Each point is reached from the start by the listed moves, each made once or not at all, plus a little noise. Say if it took an odd or an even number of moves. Then give how often each move was made.

Moves:
(1): [1.6 1.9 3.2 -1.6 2.5]
(2): [-1.9 4.8 -3.4 -0.1 1.2]
Start: [-3.5 0.6 0.7 4.6 -3.1]
Points:
[-5.3 5.3 -2.9 4.6 -1.9] => odd (0, 1)
[-3.6 0.6 0.6 4.8 -3.2] => even (0, 0)
[-3.7 7.3 0.3 3.0 0.5] => even (1, 1)

Moves:
(1): [1.4 3.3 -1.2 1.3]
(2): [-3.6 0.9 -1.4 2.7]
(3): [-0.2 1.5 2.2 -1.8]
(4): [2.7 1.8 5.3 4.8]
Start: [-0.8 -1.1 0.3 -1.1]
Points:
[-1.8 3.1 6.3 4.6] => odd (0, 1, 1, 1)
[1.7 2.2 7.8 1.9] => even (0, 0, 1, 1)
[-4.3 -0.3 -1.2 1.6] => odd (0, 1, 0, 0)
[-0.4 6.3 5.2 5.9] => even (1, 1, 1, 1)

Moves:
(1): [1.5 -1.5 -0.8 -0.4 -1.2 0.7 -3.9 2.3 0.3 2.2 0.2]
(2): [0.9 -0.9 -1.7 -1.5 -3.6 0.4 1.7 0.7 1.6 1.4 -0.2]
(3): [0.3 2.3 3.6 -0.1 -0.1 1.4 1.5 1.8 -1.4 0.2 0.9]
(4): [4.9 2.0 -0.2 4.9 2.2 -0.5 3.5 -4.1 -0.6 -1.0 3.0]
(5): [2.4 2.6 0.9 -2.7 1.7 2.1 2.2 -2.0 0.7 3.5 -2.6]
(6): [0.7 1.9 -0.1 0.3 -0.2 3.4 0.3 -0.4 2.4 -3.1 -1.8]
(7): [2.0 -3.6 2.9 -1.8 -0.7 2.5 2.5 1.4 4.4 -0.4 -2.6]
(8): [-1.2 -1.8 -2.1 2.0 1.2 0.3 0.9 2.2 -2.3 3.7 -3.2]
Start: [0.6 2.2 0.7 -4.4 -0.4 -0.6 1.3 2.2 -1.6 2.5 -0.1]
Points:
[8.1 6.9 3.2 -0.2 0.3 4.7 2.7 2.2 -1.1 0.6 1.9] => even (1, 0, 1, 1, 0, 1, 0, 0)
[8.9 2.6 -3.6 -2.1 -0.3 2.1 5.2 1.5 -1.9 12.3 -3.2] => odd (1, 1, 0, 1, 1, 0, 0, 1)
[5.9 0.4 4.7 -8.0 -6.4 8.1 3.7 8.1 5.7 2.6 -3.9] => odd (1, 1, 1, 0, 0, 1, 1, 0)
[10.3 4.1 -1.0 -3.8 -1.1 2.1 4.3 -0.9 0.3 8.5 0.1] => even (1, 1, 0, 1, 1, 0, 0, 0)
[5.5 1.0 -2.9 1.1 -0.7 -0.7 7.1 1.2 -3.0 6.8 -0.7] => odd (0, 1, 0, 1, 0, 0, 0, 1)

Moves:
(1): [-2.7 0.7 0.0 0.7 3.5 -1.2 -2.0 1.1 -3.2 -0.9 1.1 -1.1 0.0 1.9]
(2): [-0.8 2.7 -4.4 4.8 2.9 -0.1 2.0 -0.2 3.4 -0.2 -1.8 1.2 -1.9 -2.3]
(3): [-3.2 -1.1 -0.6 1.5 1.6 1.0 2.2 2.5 0.0 -0.7 1.5 -0.5 -2.7 1.8]
(4): [-0.5 -2.4 0.1 1.6 1.1 -0.9 -0.5 -1.0 1.2 0.6 -1.5 0.7 -1.1 -0.8]
(5): [-0.2 0.9 -2.0 1.3 1.3 2.0 1.9 -0.1 0.3 1.9 1.1 -2.8 0.8 2.0]
(6): [1.2 -0.2 0.0 -1.8 2.2 1.1 2.7 3.0 4.3 2.8 1.0 -3.5 -1.0 1.7]
(7): [0.4 -1.1 0.2 2.1 -0.8 -0.1 -0.8 0.4 0.2 -0.5 -3.5 2.3 -1.1 -0.3]
(8): [-0.5 -1.9 -0.4 -0.9 -0.5 -0.5 -0.2 0.9 1.8 -3.2 1.0 -0.7 1.9 1.8]
(9): [-1.1 -0.4 -1.0 -1.7 -0.2 -0.7 1.1 0.2 2.7 -0.1 -2.4 -1.8 0.2 2.0]
(10): [-2.8 3.6 0.9 3.0 -1.1 -5.0 -0.8 -0.2 0.5 -1.9 -3.3 0.0 2.5 -0.1]
(11): [1.0 -0.7 -0.9 0.2 1.8 -0.9 2.9 -0.3 -3.4 1.1 0.0 0.8 -0.3 -0.4]
Start: [-0.4 2.3 2.1 2.6 1.0 -3.0 -3.6 -1.8 -0.5 -2.7 1.4 -1.2 -1.5 0.0]
Points:
[-6.8 6.1 -2.7 9.0 7.0 -9.4 -1.4 3.2 9.0 -6.7 -6.7 -5.0 -0.9 4.6] => odd (1, 1, 0, 0, 0, 1, 1, 1, 1, 1, 0)
[-5.0 2.2 -5.9 8.2 10.1 -0.5 5.7 2.5 11.6 1.6 -0.7 -7.7 -7.0 3.9] => even (0, 1, 1, 1, 1, 1, 0, 0, 1, 0, 0)
[-4.1 3.8 -0.1 6.9 7.2 -7.3 0.3 3.0 -0.2 -3.6 -1.2 -6.3 1.2 6.7] => odd (1, 0, 0, 0, 1, 1, 1, 1, 0, 1, 1)
[-6.8 5.2 1.0 9.4 5.9 -7.8 -4.8 -2.2 -1.8 -3.0 -0.9 -4.4 0.5 2.7] => even (1, 0, 0, 1, 1, 0, 0, 0, 0, 1, 0)
[-3.1 6.4 -1.9 7.6 4.4 -7.2 0.2 1.8 9.5 -5.2 -1.7 -4.3 0.2 0.7] => even (0, 1, 0, 0, 0, 1, 0, 1, 0, 1, 0)
[-2.7 1.1 -1.6 1.2 1.4 -2.3 -1.2 -0.8 3.8 -4.2 1.0 -6.4 1.3 5.8] => odd (0, 0, 0, 0, 1, 0, 0, 1, 1, 0, 0)

Moves:
(1): [4.0 1.4 2.3 -1.4 -2.2 2.9 -2.6 0.9 -1.8 -1.9 2.2 0.1 1.0 -2.3 -0.9]
(2): [-3.8 2.7 -5.4 4.1 3.9 0.8 1.2 1.1 -1.0 2.2 0.0 -0.1 0.6 -4.9 1.1]
(3): [0.2 -0.3 0.3 0.7 -4.1 1.2 -1.0 -0.2 -0.4 -0.8 3.5 -2.4 0.3 0.9 1.9]
(4): [-3.6 0.2 2.6 -1.1 2.5 2.8 -5.4 1.1 -1.3 1.6 0.2 -0.3 0.5 -0.7 0.0]
(5): [-1.1 -2.8 -2.7 1.2 0.9 0.6 -1.2 -1.1 -0.9 -1.6 -3.3 -1.0 -0.5 -0.5 -1.6]
(6): [-3.1 3.0 -1.4 2.5 0.8 1.1 -1.3 2.1 1.5 -2.2 -1.8 -0.8 2.2 -0.8 3.4]
(7): [6.0 -0.7 -0.5 -6.4 0.8 -2.5 -1.5 1.1 1.8 1.7 -3.4 1.2 1.8 0.6 -1.0]
(8): [2.6 3.9 1.2 -2.4 1.5 3.8 1.5 -0.9 0.5 -1.7 -0.4 -0.1 3.9 3.3 -0.9]
(9): [0.1 4.1 0.2 4.0 1.4 3.6 -2.6 -2.2 0.1 1.0 -5.8 -0.6 0.5 -0.6 -1.0]
(10): [1.6 0.6 -1.4 0.9 -1.5 -0.4 -3.9 -2.0 -1.2 -0.9 2.9 -0.3 -1.3 -0.5 0.9]
(11): [-0.1 0.2 -1.4 0.5 -0.2 -1.6 -1.4 1.1 -2.3 0.8 -2.6 0.5 0.6 -0.5 -3.5]
(12): [0.2 -0.5 -0.1 -2.2 3.1 -2.9 0.2 -0.7 1.6 1.5 4.3 -4.8 1.3 -4.1 -2.2]
(13): [-1.3 -1.8 -0.6 -0.9 -0.7 -3.2 -2.7 -1.5 -3.2 1.5 -1.2 0.0 2.7 2.1 4.0]
(14): [-2.5 0.4 -3.5 -0.7 -1.8 -0.1 3.0 -2.0 0.9 -3.0 -1.0 -1.0 -0.6 0.1 2.3]
Start: [0.9 1.9 0.4 0.8 1.9 -1.9 0.5 0.2 0.2 -2.4 -2.0 -2.7 0.2 -0.8 0.5]
Points:
[4.3 3.2 -2.8 6.0 -4.7 1.0 -14.5 -4.4 -9.4 -4.4 -6.4 -6.2 3.4 -2.5 0.3] => odd (1, 0, 1, 0, 1, 0, 0, 0, 1, 1, 1, 0, 1, 0)
[-3.5 4.0 -8.3 -0.4 1.3 -2.7 -2.4 -3.1 -2.5 -7.7 -4.0 -11.9 10.5 -0.4 4.0] => even (0, 0, 1, 0, 1, 1, 0, 1, 0, 0, 1, 1, 1, 1)
[3.4 5.2 -1.9 -5.5 6.1 1.9 -11.9 -0.3 1.1 -4.8 -0.4 -11.1 8.1 -3.0 0.8] => even (0, 0, 1, 1, 1, 1, 1, 1, 0, 1, 0, 1, 0, 0)
[3.2 1.3 -5.8 -9.9 2.6 -4.2 -11.9 -4.6 -4.6 -3.1 -2.7 -10.6 9.1 0.4 0.6] => even (0, 0, 1, 1, 1, 0, 1, 1, 0, 1, 1, 1, 1, 1)
